Rows are points. A path goes straight from each point to the next, and from the last back to the first. The post is the endless flat space through its rows: a point in 2 columns, a line in 3, a plane in 4, and so on, so that a path can go around it. Count how often the path circles the post. Going back the other way cancels.

Post (2 x 3):
[[-13  13   8]
 [ 10 -33 -17]]
Path (20 x 3):
[[  1 -11  14]
 [ -5 -27   6]
 [-34  -5  -2]
 [-19 -56   6]
 [ 13 -35   4]
 [  5   6   7]
 [ 39   3 -35]
 [ 25  13 -22]
 [  0  17 -28]
 [-10 -60 -26]
 [-31   0  25]
 [  2 -13   9]
 [  9   0   0]
 [ 11   3 -17]
 [-14 -14 -42]
 [-45  17  23]
 [-36 -10  51]
 [ 19 -16  -2]
 [ 34  20 -36]
 [ 42  19 -21]]
Times around: 2

Post, 10 rows:
[[  1   0  16  38  19  -2   0   9   3  13  14]
 [ 11  -3   7  17  14  14  -7 -15 -11 -13  -2]
 [ 29   1   0  -3  11 -11  13 -43   7 -13  14]
 [-18  -6   4 -38  20   4 -39  24  23 -23  43]
 [-14  17  30  -1 -29 -22  14 -12  -2 -17 -33]
 [ 22  29  -2   9  -5   6  23  -5 -25 -37  26]
 [-12 -18  23 -24   8  22  22  -6 -16   3 -22]
 [ 15  19  10  -2  -2 -24   5  -7  -3  14 -21]
 [  2  -7  14  -4 -28   1   6   2 -11 -11  -5]
 [ 15   8  31 -16 -14 -10  19  -6  20  -6 -41]]
Path:
[[ 11 -25   6 -10   3  19   0  -6   0 -21   7]
 [  9   5  11   7  20   7  -7   0  16   7 -13]
 [  8  24  17  17 -19  -9  -6 -12  -1 -15 -11]
 [ 17 -10  28   0   1   2  -9 -15  -9 -24  32]
 [ 16 -10  33 -12   4  24  -3   5   6 -30 -46]
 [ -3 -15  18  40  -9  -6   1 -32   8 -15 -22]
 [  8  36 -13  -2 -14 -26   9  -6   8 -25  20]
 [-15   4  35  12 -32  18  34  13 -16   5  -2]
 [ 21 -22  29  -9  -1   3   8 -41  32 -18  -4]
 [ 26 -20  12  -1   6  24 -10 -10 -13 -23  -3]
 [ -1 -27   0 -31  12 -33   7 -60  10   3  -1]
 [ 13  -4   3 -13 -10  -3  17  -2 -15  21 -27]
 [ -6  -3  13 -44  12   2  -2 -27  18 -10 -17]
 [ -7  14  26 -44 -14  -1  11   6   1 -18  38]
 [ 34  12  24   0   6   8   4  -4 -29 -43  -3]
 [ 29  -7  17  29 -13 -22   8  -3 -20 -15  -3]]
Times around: 3

Post:
[[ -5   9  15  13 -11  -6 -19 -19 -10  17 -10  16  -7  -8  16  13  39  11]
 [ 17 -42  14  10   3 -11   8  30  19 -24   5  19  -1  22  17 -22  -7  17]
 [ -3 -44 -28   5 -11   2  29 -10  35   1  -2 -22   8 -19  18   9   0   0]
 [  4 -10  13   8 -17 -15   1  19 -14 -21  -5  -1  -4   6 -20   6 -19  16]
 [-19  -9  -8   6   5   6 -12   1 -20  25 -10  13 -25 -11  18  27  23 -11]
 [ -5  -8   5  21   4  -9  -4 -10 -10   3  -3  25   4 -17 -11  15  32 -19]
 [  7 -35 -17  -7   6  -7  31 -14  23 -30  13 -14 -28  -2   8   4  -2   8]
 [-22  -9   1  23  -1 -12   3 -22 -16   0   3   6   3 -31  21  19   7 -14]
 [ 16 -23  14  -8  -1   0  17  -3  12 -16  -7  38   8   4  -8  10 -20  16]
 [ -5 -32 -16 -14 -16 -26  13 -14  16   5  19  -2 -11  -9  10   3   7 -12]
 [  3  -2   4 -11  -2  -5  19  12 -18  -2  -3  25  12  10   2 -27   5  13]
 [  5 -12   8 -18   7  12 -14  11  13 -32  -3  19  18  23  -2  -9 -19   5]
 [-20   1   7  17 -17  17 -11 -13 -11   3   7  31 -11 -27  -8  14  18  -1]
 [-23 -38  13 -14   0  -3  37  -8  36  -6   6 -16  -5  -2   6  -9 -18  -7]
 [ -6 -23  11  28   6   6 -17 -25 -18  23  -8  11   2  -7   3 -13   8  -8]
 [  7  -9  19  -9  -2   0 -10   5  -4  -1  -6   2  -2 -37   1  -1  12  -4]
 [ 25  -4  15  -2   8  -1  14  14  24  -3  19  13  11  21   1 -18 -22  17]]
Path:
[[-18 -16   2  -9 -20  -5   9  -1 -13  10  25 -14   7 -20 -10 -25  10  -9]
 [-20   0  13   9   5  19 -26  -6 -17   4   6  31  -4  18  -3  -1   2  30]
 [ 23  15 -13  -1  19   5  -5 -13 -11  15  -5  37 -35 -26  15  -3  60  29]
 [ -7  -9 -13  25  12  22   0 -17  18 -11 -11  35   0   2   0  44  15  20]
 [ 14 -26  -6  30 -21 -14 -13 -29  -6 -28  -4  -1 -12  -9   2  45  20  45]
 [  0 -37  25 -18   8  12  -9  -9  30  -6  18  10 -10  -1   0   8  22  -7]
 [ 17  -4  18  10   0  10 -22  -5  -3 -21   1   3  14  -4  11   5   6 -18]
 [  8  -8  16   2   4   8   7 -39   2  26   3  46  -9   3 -12 -11  15  -3]
 [ 10  14  -4  -8   9  16 -16 -14  -6  -1  -4  -7 -30  22  21  -5  -3   0]
 [ 13 -15   2  -2 -12  23 -14   4  -4 -25  10  20 -46  23   6   8  17  23]
 [  6 -30 -14   3  -7  18   6 -20  -3 -20   4  -6  21 -23 -11  20   3   8]
 [ 17 -35  -9  22  -5 -12  -5   3  -4   1  14  35   0 -26  -8  21  -2  -1]
 [  9 -20  31  16  19 -21   6 -22  -7 -26   3  11   2 -53 -25   1  15 -10]
 [-27  -4  23 -36  -8  -1   0 -20 -17  14   2  37   6 -16   3 -28  42  -4]
 [  4 -36 -11   4  -9  11 -19  -5  20   7  18   3  11 -10   7  10  -3 -19]
 [ -6   1  32 -22 -29 -31 -10 -18   3  -2  18  14 -24  25  22  12 -10   0]
 [  7   9  10  -9  -3   3  -4  18   0   1 -13  19  -9  10   6   4 -12  14]
 [ -5  25  27 -12  10 -25 -36 -19  -4  -8   1  10   8  10  11  -9   6 -22]
 [ 19 -29   8   1   6  19 -12  13  18 -41  -8   3 -24   1  -1   5   3   7]
 [ 19 -31 -11 -23 -10   2  18 -11  16 -22   5   3  -5 -16  12  27  -7   8]]
Times around: 0

Post (17 x 18):
[[-14  34  -1   9  -2   6   3  14  30   0   7  -4   0  -7  -5 -30  23  12]
 [ 10   7  -1  -2  14  -4 -21  12  -8  -2   6  31  20 -10   8  17 -16  -1]
 [  5  39  13  43 -23 -10  24  38  -7   6 -19  18  -8  40  -3   6  21  20]
 [ -8  -3 -40  -6   6   5 -16   2 -17   5   3  -5 -13 -11   2  14 -19  -3]
 [ 13  15  -8 -10  -4  13 -17  -2 -11 -16   2   3 -30  12   1  10   4  24]
 [-11   1  21  11  -3  11  -8  -8   6  -5 -18 -26  14  17  -7  -6 -16  21]
 [-11  -8 -19   1  10   8   4 -16   8 -10 -17  13   5  19  11  19  -1  17]
 [ 12 -25 -16  -4   3 -18  10  -5 -14  11 -10  -1 -16 -10 -15  14   8  14]
 [  7  -8  21  37 -16  28   6  31  -8  -3  10  29  -3  26  -3  16 -10  22]
 [ 16  -1 -21 -19   5  16  -8  -6 -28  13   7  16  11 -11  15 -15   7   1]
 [ -8   0 -10 -18   0  -8  -3  19 -14  -8  -9   3  -7 -13  15  20  24   8]
 [  9 -13 -22   5  23  21 -18  -8  -9  -8   2  10  11   1   9  24   7 -29]
 [  9  -4 -26 -32  17  -1  14  -9   1   7   6 -26   0  -1  14  19  -6  16]
 [ -8   8  12  12  13  18 -20  35  18  -1  -3  14  -2  41 -17 -29  -3   8]
 [-28  17  10 -16  -5  15 -14   0  -6   2  13  -8  11  23 -25 -11   5  28]
 [-37  -4  23  19  -4 -35  14   6   8 -17   7 -30   2  35  10 -23 -20  19]
 [-22   0 -10  17   5  12 -20   9  17 -35   1 -24  39  27 -12 -33   5  28]]
Path:
[[-14   1   3  19 -23  34   3  -8  18  -5  -1 -22  12 -15 -13 -13  18  23]
 [-17  52   9   2  13  -6 -20  22  45  11 -16  15 -19  55  17  -3  -5   3]
 [-13   5 -30  26  29  16 -23   9  23 -14   3   8  27  42 -14 -36  11  11]
 [-45   2 -29  39  28 -14  15  25  38 -51  20   9  -2  19  29 -15  13   9]
 [ -4  -4 -26 -13  36   8 -15  35   8 -15  -7  27 -20  36 -32   8 -22  21]
 [-18 -11 -10  26  28 -15   5  29  36 -56 -18 -19  28  -6  30 -27  24  23]
 [-25   3  16  26   8   4 -39  10  -2 -23  -6 -15 -20  30   7 -16 -13   1]
 [ -2  13  -4   1   0  -2   6  14  10 -10 -20 -10  32  27  27  46  24  15]
 [ -6  11   4  19   8 -49  -3  17  13 -23 -14   7 -15  29  24  -4   4  -6]
 [ -9 -43  11 -17  11 -17   4  25  12  -2  26 -19  -1   1  32  13  -1   7]
 [  9  -7   1  31  23   2  -3  33  16  -4   8  16  28  -1 -14  14   1  11]
 [ -8  -1 -10   1  19  19  16 -12 -21   7   9  11  32   2  12  -6 -21  13]
 [ -6  31 -10  59 -12 -13  11  51   3 -19  -5  14 -15 -11  20 -18 -12 -22]
 [  4 -22 -22 -13   0 -60   0  40 -14   4 -27   5  -7 -15 -13  -1  21 -12]
 [-28 -10  -3 -22  -3   0   6   1  -3   4   1 -11  21  41   5 -34  17  33]
 [-11  13  22  26 -22 -10  21  26 -10  11 -12 -10 -46  32  11  15  -5  51]
 [ -2  36  -8   2  -2  12  -7  -3 -21 -34   3 -18  -1  15   6 -17  31  38]
 [-51  27  18 -10 -13   3  26 -32   2 -40  -2 -32  -1  13   2  15  12  41]
 [-17  11 -37  -3  -2  34   8 -38  12   3 -11 -10  -5  20  -8 -30  27 -11]
 [-11  -9  31  16  -9 -37 -22  35  -4 -16  -1  44  -9  11 -24 -19   3  -2]
 [ -4 -10  21 -11  18   8  28  16  -6  30 -15  27 -15  36 -15  -4   5   3]
 [ 12  -4 -14   7   9 -12  -8  -1 -14 -33 -34 -26  14  13  10 -10   9  25]
 [ -3  33 -13 -29 -10  -9   7   1 -20 -18  -9 -16 -26 -11 -22  25  27  33]
 [-13  49 -33 -12 -33  11  36 -33  -2   1 -23 -26  15  20  10 -24  32  36]
 [ -5   4 -32 -20   1 -16 -12  33 -11  10   7  15 -16   1   4  -9  50 -30]
 [  8   5  18   9  -7   6 -12   5   7  22  24  -1 -21   4 -15   5  12  10]
 [ -8  15 -23   4  21  25 -13   0  -5 -22  -3   0   9  13  26  51  -6   7]
 [ 23  21  -2 -12  25  12   5  -3 -14 -10  -7  30   0  21  10  26  -6  15]
 [-11  -9  39  -9   7 -13   9  11   8  19  15  33  -5   0 -25 -17 -34  10]]
Times around: 3

Post, 17 rows:
[[ -8  15  13  12  -4  -5   5 -26  -9  16 -21 -14 -24  18 -20 -10 -23 -27]
 [ -4   2  20  12  11  21  -3   4 -15 -12  -7 -23  -3   6 -31 -16  21 -11]
 [-16 -10  15  18  15   2  16   6  10  12   3   7 -12 -26 -18  15   3  -5]
 [ -3  -6  -5  -1  30  -5  -4  14 -37   0  25  14  -2  -6  18   1  13  15]
 [ 12   4 -15   1   5 -12 -21  15 -26 -31   8   8   4 -25   7  -3 -13  -3]
 [ -8  22  -3 -16  -8 -18   4   2  -1   3   7   6  -9  13   4  10  19  22]
 [ -9 -22   2  -9  34   9  11  -2 -10   5  27  -5  -2   9  -4  14   5   6]
 [  3  -6 -14  -3  -6 -15  -2   2 -31   5   2 -13 -20   9 -11  10   6   2]
 [-16 -17  -9 -14  -5  -1  -4  14  -5  25   5   7  -6  -3 -13   0  -8  11]
 [ 24 -23  -7  10  -3   1  11  16  -3  -2  10  15  12   0 -15  12   4  25]
 [-11   6  -3   0  -4  12  10 -15 -11  -9  17 -16  28   2  -2   8  19   3]
 [ -5 -34  19   7 -22  -4  22   7 -22  -6  22  17   1 -18   3  10 -42   0]
 [-13  11 -14   7  -5 -22  -9   1  -6   2  16  11 -16  14  -7 -21  -6 -17]
 [  5   2   3   0  11  -9  -8   1   9  -6   7  -5  14  15  17  -3  35  27]
 [ 21  17   4  18   1  19 -12  18   1  -7  14 -11  -1  27 -12  -6  21  17]
 [  1   0   5 -19 -11   1 -12  -3 -11   7  12  20   7  12  11   6  15  14]
 [-17   7  -2  10  -9   4  21   6  -4  -9  -6   3  -6  -7   7  15   4  -5]]
Path, 27 rows:
[[ 21 -19 -10  10   9   3   0  18  -1  -8  13   9 -15  11  18  12  10   6]
 [-13   3 -12   7  23 -12   8   7   3 -13  23 -35   4 -14   8  12  -7  -4]
 [-10   2   9   3  -9 -42   5  -1   1   3  -8   1 -11  -7 -11   8   5   4]
 [  9  18 -11  16  33  11  -5  11 -49   1 -25  -8  -8   1  -3   4  60  -4]
 [ -5  17  -9 -24  -4   8 -15   4  -8  -4  19   1   6  -4   1  -1  30   1]
 [  3 -10   1  23  14  -4   7  -3  -2  -6 -25 -23 -10  -4 -12  -8  40   5]
 [  4  20  16 -13   8   9  -6  -9 -11   1  -8 -31 -10  14  35  14   6   1]
 [ 16 -20 -24   7 -25 -17  18  20 -28  16  22  10 -12  24  -3   5 -25  -3]
 [-11 -13 -30   2  12  -9  30   2 -10   3   6  -4 -17   3  22  31   3   3]
 [-18  13  24  -4  -6  -9   1  11   8 -28   2  -5 -27 -37 -16   7  15   5]
 [ -4 -11 -14  -7  -2  -9  -3 -30  -1   8 -17  -3   0  -4 -12  15 -15  -4]
 [ 12  17   7  -6 -23  11 -15 -13 -24   5 -25  33 -19   4 -19   0 -21  -7]
 [  5  -5   2   4   5  17  -7  37   9 -31  10   8  10 -47  15   2  17  30]
 [-11   8  26  11  32  38  -5  -6  25  15  -1  -4   7   2 -22 -18  41  22]
 [-14  11  -4 -15  12   1 -17 -16 -35 -17  -3  16  12 -14  14  -3   6  -5]
 [-11 -27   8  14  35  52  -9  16  -7 -16  16 -24   9   0   0  -9  -2   9]
 [ -3   5  23  -3  27  26   2  -1  -4  -7  -3 -19 -11  -9  -9  -6  17   4]
 [ -6   5  -5 -16   4  20   7  16  -4  26  11   5  -9  -9 -25  11  -1   7]
 [ -3   6   2 -15  16  13 -10  10  -4 -13  13  10  12 -25  -1  -3   4  27]
 [ -1  16  34   6  -4   4   1 -38 -15   0   0  10  -7   9  -8  10  16   6]
 [  0   4  -7 -15 -17 -13 -34   9  -5  -1 -15  24 -28  -8   4  -7 -12  -8]
 [  4  28  -8  -4 -32 -10  -7   8   2 -14 -14   3  -5 -22   4   6  28  -3]
 [ -2  -1  18  10 -24  -7  29  -8 -26  -5 -13 -22  -8  13 -18  -2  40   5]
 [  4  12   0 -10   6 -11   2  19 -11   0   9  12 -16 -15 -16  11  25  31]
 [-24  10 -24  16  20   6 -18 -13  11   7   5  -8  11 -10  11 -10 -25 -23]
 [-33  11  -9 -10  18  -8   0 -31 -11  16   1   3  -6   2 -11   1  -9 -13]
 [ -9  -3   4 -11  23  11   9  -7  19   3  14  12 -19   5  -5  17 -12   0]]
Times around: 0

Post:
[[ -1  11  29   4 -12  10  12  -2  -5   5  -2  -7  33  -1   5  10   3   4]
 [ 25 -21 -11  25  13 -24  -3  10   0  25 -14   9 -20  -8   3  21   0   6]
 [-18   0 -15  17  -9   5 -30 -22  11  -6 -21  23  -9 -20 -30  -5  20   6]
 [  3   1 -41  -1 -32   1   8 -26   1  13   4   7 -28  -1 -16  -3 -13  18]
 [ -4 -20  -9 -34  -7   6  -1   9   0   9  12  -1  23 -16 -16  -9  -7   7]
 [-27  21  34   8  -5  -3   3 -36   6 -22 -18   0  -1  18  27  11  -5 -16]
 [ -3 -19   4 -11  -8 -15  13  -9  24   2 -14  -5   1   5  13  -3  13   2]
 [-21   9   7  13   9   3  -6 -27  -6 -39   6  31  12  16  -1   1  11   6]
 [-24 -43  10   2   0  -7   5  27 -27 -36 -14  23   8   6  40   4   8  -3]
 [ 16  24  13  -7 -19 -17  11  -5  16   8  -5 -19  12  15 -13   1 -24   5]
 [ 15   8 -29  -2  18   2  -2  -6 -17 -20 -12  40 -35   2 -21 -16  14   3]
 [ 21  17 -30  19  26 -26 -16  11  17  11 -22  11  -1   0  23 -26   4 -12]
 [-11 -20  22 -10 -11   4  12   1   9  -1  -3  22   3 -17  -2  -4   0  18]
 [ 15  -2 -19  -9   3 -13  -7  -8  21 -28   6  36  13   3   7 -10   8 -15]
 [ -7  -7   8  -4 -34   9  -6  -1  10  31   9  -8  -8  13 -20  23  -2  23]
 [-15  20 -17  15  -1 -29   0 -16  15 -13 -10  20 -12 -10   7  -1  17 -12]
 [ 27 -29  -3  -9   0 -21  15  20   5  -5   5 -10 -21 -14  19 -18   5  11]]
Path:
[[ 20 -20 -13 -20  21 -10 -50   0  17 -41 -10  26  32   1  -6 -27  13 -26]
 [  3 -12 -16  12   2 -24   3 -15 -16   0  -6  26 -23  11   1  21 -24 -11]
 [-21 -20  33 -24 -36 -28  23  14  17 -15   3  -9  26  34  13  -6  19   3]
 [-15 -19  -3 -26   6 -17  -4  -4  33 -18 -10  27   9  -4  26  -8  32 -17]
 [ -3  30 -31  33 -12  26   7 -29   9  16  -2  52 -34 -23 -26  16  18  35]
 [  8 -13 -10   3  38  23 -23 -21   7 -29   6  29  -8  14 -50  -1  28   6]
 [-48  14 -33  22 -27  10  -2 -36  -1   6 -35  29 -11 -16   0  11 -11  18]
 [ 31  60   5  15 -26 -14  10  -3  36  19  -5   0  14  -5   6 -27   1  27]
 [ -6 -14   7 -11  18  -5 -18   5   0  -8   3  10 -12  10   8   4  15  27]
 [-41 -33  12  -7 -10  -7 -23  24 -42  21 -19 -10 -24 -11  12  12 -32  11]
 [ 14   1  19  -5 -15  20   3 -14 -36 -16  -3  -6   4   3 -27   8  -6   3]
 [  8 -29 -20 -17  -6   5  28  -9 -14 -33  -9   7   2   1  11 -24  -2 -15]
 [ 15   8  -8   3  16  23  -9 -48  22 -36   6  20  13  12  -3 -16   3   9]
 [ 26  22  -4  29 -13   1   8  -7  -1  11 -33  22 -23  14   2  -9 -23  27]
 [ -2   3 -14 -18  -3 -15  17 -35  47 -13   7   5   4   0  16   4  13 -10]
 [ -3   8 -44  -6  -9   2   2 -25   7   6  20  31 -19  14 -13   1  -4  -1]
 [-17   7  13 -20   1  -5  18 -23  -6 -45  27  -2  45  -6   9  -7  24 -20]
 [-23  15  17   2 -29 -26  -3  -8  14   7 -10 -11  25  37   4  -6 -11  12]
 [  3 -46  -5 -27  14 -16  -9  37  -2  -3   3  22 -19 -19 -36  -8  11  -3]
 [  3 -34 -20  30  30 -18  -8   3  -4   3  -4  34 -37  -7 -26  -2   8  17]
 [  8  -5  26 -14 -28   3  11 -22   1  21 -15  -2 -45  16  34   9 -26 -13]
 [-11   1  13  11  -4  -2  -3 -12  -4 -29 -37  15   9   3  27 -19  21 -14]
 [ 25   3  13   3 -48   8   4 -29  32  11   4   3   5 -29 -35  -7  10   7]
 [ 35  28  16  26 -13  -6  -2   5  18  -8 -13  22  30  21  14 -10  -3   9]
 [  0   8 -40 -10 -20  -6 -14 -12  12   2  16  30 -15 -19  -2  -3  -7   1]]
Times around: 0

Post:
[[  3  -4   6 -10   1  -6  -7 -20  -7  10   2  16   7  -3   7  11  -4  -3]
 [ 14   8  11 -24 -12 -12   4  -3  16  -9  26  11  14 -24  -9  31 -22  12]
 [  4  -2   7  -4  -4   9   8 -15  18   0   0   4  12 -11  -7  -1  -3 -12]
 [ 18  -1   9  -2  -8   2  -1  -7  -7   1  14  -3   4   4  -9  12 -15  10]
 [  0 -11   4  -1  -9   7 -12 -12   9   2   1  -6   5  -4   0  19  15   3]
 [ 15  22 -18  29   6  37  16   0  14  19 -26  10 -41 -23  -3  -8   6  -1]
 [-14 -14   7  18 -23 -12 -28 -19  -7  -7   5  25   4  14   0  -4  -1  21]
 [  7  14  -1 -10   7  -2 -15  -6  10  -5  17   5  11   1  -9  10  -2 -13]
 [ 15  -1   5 -28   8 -10  -9   9  21  18   9  -9   9  -7  -8  13 -29   4]
 [ 36   3  -2  29  11  10   7  -7  10  -3 -22  13 -26 -30   3  -2   5   0]
 [ 18  32  -1  26   5  31   9   9  11  12 -25  22 -10  -7  19  -3  -1  10]
 [ 12   8   1  37  11  19   8  -2   3   8 -24 -13 -23 -29  18   9  -5 -16]
 [ 25  23 -12  35  -1  10   9   6   5  21 -18  -2 -11 -24   1  -3   8   2]
 [-21   2  24  10  -7 -17 -12 -17 -12  -6  -8  20  -2  26 -14  -7  20  21]
 [  7  -8   1 -11   5 -13   6  -6   9  -5  17  -3  -1  -1  18  14  -8  -1]
 [-13  -8  -1  -7  -4  -3 -21  10 -18  -4   5  14   6   5  -9 -10   7  19]
 [-35 -11  10  -5   7  -7 -35 -25 -15  -2  11   5  17  22  -6 -16  14  33]]
Path, 25 rows:
[[ 43   7  -1   4  11 -13   8 -12  15 -15   1  15 -11 -19  28 -11   3   5]
 [ 11  23  18  21 -16  11  -8  -6  -7   1  -3  25  -9 -15 -35   9  -4  15]
 [ -2   3   8 -14  20 -12 -11 -10 -16  10  12   5  -1 -21 -23  12  -2  16]
 [ 22  14   2 -20 -16 -10  20 -19  -4  -4  21  41  17 -15  -5  10 -60  27]
 [-10 -10 -11 -11  10   1  -9 -31  -2   0  -3  -7  -4  -2  12 -11   1  -4]
 [ 36  -9   3   7 -26 -10  14  -6  22   6   3  -7  -6 -31 -27  12   6   6]
 [ -5 -11   9  -8  43   0 -14 -13  11  -8  -3  -6   9  -3  -2 -20  28  -9]
 [-29   0  18  12  36  -8  -5  -6  -6   8 -19 -28   5   7 -24 -12  31   6]
 [ 11 -21   0  49 -20 -15 -27 -50  -3 -19 -27  19  -3 -16  -2 -10  15  17]
 [ 11   2  -7   3 -34   7   7  -6  19   3 -16  26 -13 -24   5  -1 -14  -2]
 [ -3   1  -4  10   4   4  -3 -15  18   8 -16  21 -24 -26 -13 -18  19   1]
 [ 26  21  -1  -5  15   0   4  12 -12   0  12  19  -5   5  -4   7  -3   4]
 [ -9 -13   8  -4  14   1  -8 -25 -10 -13  -2  14  -4 -17  -6   3  -2  17]
 [ -7   6 -12  13  16  12  -5 -30 -25   2  -8 -26 -12   9  -1  -4  13  -9]
 [  6  18 -10  -6  12  16 -18   7  25 -12  26 -10 -17   2  15   9 -18  -7]
 [ 14  11   8  12  14  10 -12  15   1  -3   3   4   4   4  13   1  -5   2]
 [ 28 -32 -20  25 -16   2   2  -4   0  14  22 -20  -6 -19   7  14 -26 -21]
 [  7   8   3  -6  -3  14 -17  -1  15 -12   8   7   5   7 -32  10  12  32]
 [ 18 -13 -10 -30  -8 -19 -13  10  -9  -5   2  19   0  -6  -4  -2  -8  35]
 [ 23 -12   6 -27  -6 -24   3  -2   1 -30   2  31 -10 -18  35  30 -22   9]
 [ -8  -4  12  33   5   9  20  -1  -2  15 -34 -10 -32   6  -1  14  -3 -30]
 [  9  16  -4 -12  -9   6   2  15  38  18  12  14  19   3 -31  -7  -7   4]
 [-12  14  33  30 -21  16   6 -24  12   7  -8  -2  17  16  -4  -3   6  21]
 [ 11  -8  -3   7  13  16  -7  -6  -6  -9 -12 -23 -27 -34  -8   8  16 -29]
 [  5   0   8  31   7   9   1 -11 -18  12 -34 -20 -26  -1 -12 -15  -1  -2]]
Times around: 3
